Every row gives one point. Any point is a mix of the corners, with weights that add up to 1. It lies inside the corners' shape when no weight is negative. Is each point inside? If not, which corners have a negative weight?

Corners:
(1): [ 64 -21 -10]
(2): [ 59  29 -29]
(3): [41 20 29]
(4): [-104  -28   13]
Points:
[ 23  26 -11] => outside (1)
[-18  -2   7] => inside
[40 10 12] => inside
[-79 -21   9] => inside
[ 48  22 -23] => inside
[ 40  19 -20] => inside
[-49 -18  34] => outside (2)
[-24   3  10] => outside (1)

Corners:
(1): [-58  -9 -31  19  -2  21  13 -46  44   6 -17]
(2): [ -3  17  20 -92   4 -51  19 -51   2  39 -60]
(3): [  9  13  57 -80  38  41  12 -21  58  12  38]
(4): [ 58  21  26 -42 -12 -42 -13 -26  52 -10  20]
(5): [ 47 -80  11  -2  18  55   5  56  11  30  18]
(6): [-54  14 -48  -3 -16  -8  17  48 -30  17  15]
(7): [ 29 -24  31  16  39  56 -76 113  31   8  -1]
(8): [ 34 -13 -24  30  32  77 -48  34 -37   0  16]
(9): [ 21  48  48 -16  47 -42  51 -26  13   4 -15]
(10): [-17  78  70 -62 -78 -58  39 -50 -10 -53 -67]
(11): [ 12 -69  43  39  27  11 -77  56 -33   2  50]
(12): [-62   1 -56 -51   6 -42  47 -17 -25 -67 -44]
Points:
[ 20   1  34 -40  22  -6  -5  16   2   3   2] => outside (1)
[-20  30   1 -24 -14  -6  28   5   3 -34 -21] => outside (2, 11)
[-27   6 -14 -16  -1  -1   9  21  -7   5   7] => inside
[-14 -27 -18  -1  30  17  14  11 -17   7   4] => outside (4, 7, 10)
[ 10 -11  24   3  22   0 -16  12  -3   1  12] => inside

Corners:
(1): [ 16   6  29 -53  71 -12 -11 -55 -18  21 -49   3 -98 -41  68 121 -30  24
 -36 -19]
(2): [  3  29  20  23 -33 -43  65  42 -35  41 -12  20  29  27   2   5  19 -36
  30 -64]
(3): [ 15  -8 -18  69  14 -12 -34   4  79 -47 -30  19  13  34  50 -33 -43  -6
  22  -2]
(4): [ 48   5 -85 -14  16   9  31 -49  14 -56  19 -24  19  16   5 -33  25 -18
 -26 -38]
(5): [ 47 -55 -10   8 -40  17  -8  21  32 -14  77  -3  13  10  46 -22  24  20
  41 -19]
(6): [-21 -32   1   9 -51  -5   9 -32  54  20  -7 -12  23  14 -22 -31 -19  23
  35  33]
(7): [  2 -16  18  43  10  19  39   9  45 -15  40  43  16 -15 -19 -55  51   4
   3 -13]
(8): [-39   6 -25 -70  59 -75  -2  -3 -49  -7 -32  26 -37 -41  57  91   7   7
 -23  35]
(9): [ 11  22 -18 -29  71 -12  30  16 -88  19 -11 -62 -68 -54  54  58 -54  -3
 -36  20]
(10): [-19  16  -7 -41  33 -53  -5  21   3   5  25  29 -52 -34  33  70 -72  -1
 -72 -26]
(11): [ 28 -48 -50  73 -46  21   8  -8  -2 -45   1  52  -1  11   7   8  -9  65
  -6 -27]
(12): [-24  -9 -10  38  -3  36 -28   5 -12  16   4  40  85 -35  -6  52 -15 -46
  38 -45]
(13): [-15  44 -77 -40  62 -10  10 -41 -23  80  32  41 -67   7  94  77 -42  17
 -29  -2]
(14): [ 21 -19  -6  22  -7  27 -27 -15  47 -53  33  11 -21  36 -58   6   8 -16
  52   6]
(15): [ 47  24   8  32  -4   5  -3 -10 -23  12  31  37  60  15 -13  30   1 -14
 -27  25]
(16): [-41  51 -16  24  -4  -1  -1  46  39  19 -10 -12  44  -5   7  60  63 -13
 -19 -53]
(17): [-39  24  13   8 -35  31   5   2 -16 -38  19 -26 -14  13  36 -44   3  10
  -4 -22]
(18): [ 43  21 -20 -19  23  23  -7  59 -19  36 -32  41  26  19 -32 -25  46   3
 -20 -54]
(19): [ 27  83 -49 -37  19 -47 -33 -40 -14   4  11  12 -84 -87  48  32 -21  40
 -21   3]
(20): [-35 -19  18  23  60 -34 -29 -21 -29  39  24   0  61  18 -29   1   2   5
  -1 -64]
(21): [  6  42  22 -10  26  24  21  35 -13 -12 -13  30  62  16 -19  44 -10  36
  54 -44]
Points:
[  4   4 -17   1  26 -12 -15 -12  17  -2  -2  32  -3 -10   3  37 -12  11
 -11 -14] => outside (2, 5, 9, 17)
[ 14  -5   2  17  19   2 -13  23   2   2 -18  13  13  -2 -18   3  16   8
  25 -27] => outside (4, 10, 13, 15, 17)
[  0   7 -14   7   9  -7   0  -5   0  -5   7  11   0  -7  18  28  -8   5
  -4 -12] => outside (18)
[  3 -15   2   6  20  -8 -41  12  -2 -21   3  19 -28 -29  12  27   1  10
 -33  -5] => outside (2, 4, 6, 13, 21)
[  5  21 -32 -21  22 -18  24  12 -21   2  17   6 -27  -3  20   8  15  13
 -18 -30] => outside (1, 3, 6, 12, 15)
[  7   1 -19  20  -3   6   2   3   4 -13  15   9  25  13  -8  -5   8   0
  21  -9] => outside (1, 10)

Corners:
(1): [-29 -14  18  16  42 -49 -24  18  -3  11 -13 -51   9  20  61 -37   2 -40
  81   8]
(2): [  3  -7   7   0 -58  37 -16 -22  38  31 -66 -41   7  75  -7  44 -27  22
  -7  34]
(3): [-35  18  26 -56  26   3  24  27 -34  15  -9  45  -1 -64  28  57  28 -37
 -15  28]
(4): [ 21 -30  -5  17  59  19  15  32 -17 -84 102  48 -39  34  -7 -73 -48  38
 -10  -8]
(5): [-36 -23 -14 -98  45  27 -36  14 -47 -19 -60 -31  15   4  79  36 -37  16
  63  -7]
(6): [-22  -2 -31   9 -40  17 -34 -64 -23 -40  76  53 -26 -36 -60   0  26 -48
 -28  18]
(7): [  2 -27 -44  14  32 -60  -1 -23   4  19  -8  28  -5  40 -53  30  38  -2
 -36 -82]
(8): [ 24 -81   4  72 -24 -31 -42  61 -21 -13  65  21  21  78  -4 -42  28  22
   0   3]
(9): [-38 -48  23  28 -46  30 -13 -23  69  16  41  13 -28  31  47 -41 -77  23
 -41 -73]
(10): [  5 -22   2  40  96 -17 -29 102  -9 -13 -19  37  40 -59   5   6   7  -6
  11  31]
(11): [ 28  43  10   0  44  -2  -6  26  34 -31  22 105 -19 -48  57  11   4 -15
 -42 -61]
(12): [ 50  30  -1  30  30  -3   3   1 -48 -60  29  -4 -61 -57  57 -65 -34 -62
 -10  14]
(13): [ 43 -34  34 -30  29 -67   4  28  33 -43  -1  -5   5   9  18   1 -38 -23
  11 -45]
(14): [-23 -68  31 -75  53  78 -19 -97   9  60 -55  49  37 -30  72  28  75 -26
 -76  22]
(15): [-76   8   1  39 -56  -8  22  55  14 -30 -23 -24  55   1  21 -26  -4   6
  51 -99]
(16): [ 24  25  33 -65 -13  81 -48  19  -3 -39  15 -46 -55 -51   0 -31  26 -35
  20  13]
(17): [  6 -34 -15  11 -53  38  -3  31  14 -28 -57  17 -18  14 -24 -74  -7   0
  31  26]
(18): [ 44  23  25  -7  -8  12 -11  41 -43   3  15  37  46 -32 -24 -33 -12   8
  65  47]
(19): [-47   1 -48 -82 -38   2   1 -51  20  77 -21 -10  59  60  18  35 -39 -18
 -16  11]
(20): [-29  20  -2 -41  -1 -84  -6 -49 -22 -19  19   2   1   0  42 -72 -51   8
 -19   0]
(21): [  10  -13  -22  -37 -111  -29   -4    3  107   80  -70  -55   66   12
    1   47   38   24   70   13]
Points:
[  3 -11  -4  -5   3  -4 -11   4   3  -3  -1  13  -2   5  -4 -10   4  -6
   2 -19] => inside
[-16 -27   1  17  11  -6  -1  -7 -11 -36   7  20 -16  19  30 -25 -19   0
  -8 -31] => outside (10, 16, 18, 19, 21)
[  9   0  -1   1   8 -10  -4  10  -5 -17  12  16   1  -8   0 -16   3 -17
  -2   8] => outside (5, 9)
[-20 -12  11 -16 -50  26 -16  -9  48  61 -23  36  56 -15 -24  73  59 -13
 -30 -26] => outside (1, 4, 5, 12, 17, 20)
[-14 -10   7  16 -15 -35 -17  33  30 -19   9 -19  -4  36   5  19 -15  20
  15 -35] => outside (12, 14, 17, 18, 19)
[-10  38   5 -64 -55   2   9  -6  33  22 -52 -34   6  -4  26   3 -43   0
  26 -45] => outside (1, 4, 6, 8, 10, 14)
[  4   2   7 -39  12  20  -7 -38 -16 -16   9  19 -27   6  19 -27 -29 -14
 -21  13] => outside (8, 10, 15, 21)
[-11 -21   3 -16  -3  -5 -12  12  19  11 -38 -11   9  10  42  -5  -1  -8
   8 -12] => outside (4, 6, 18)
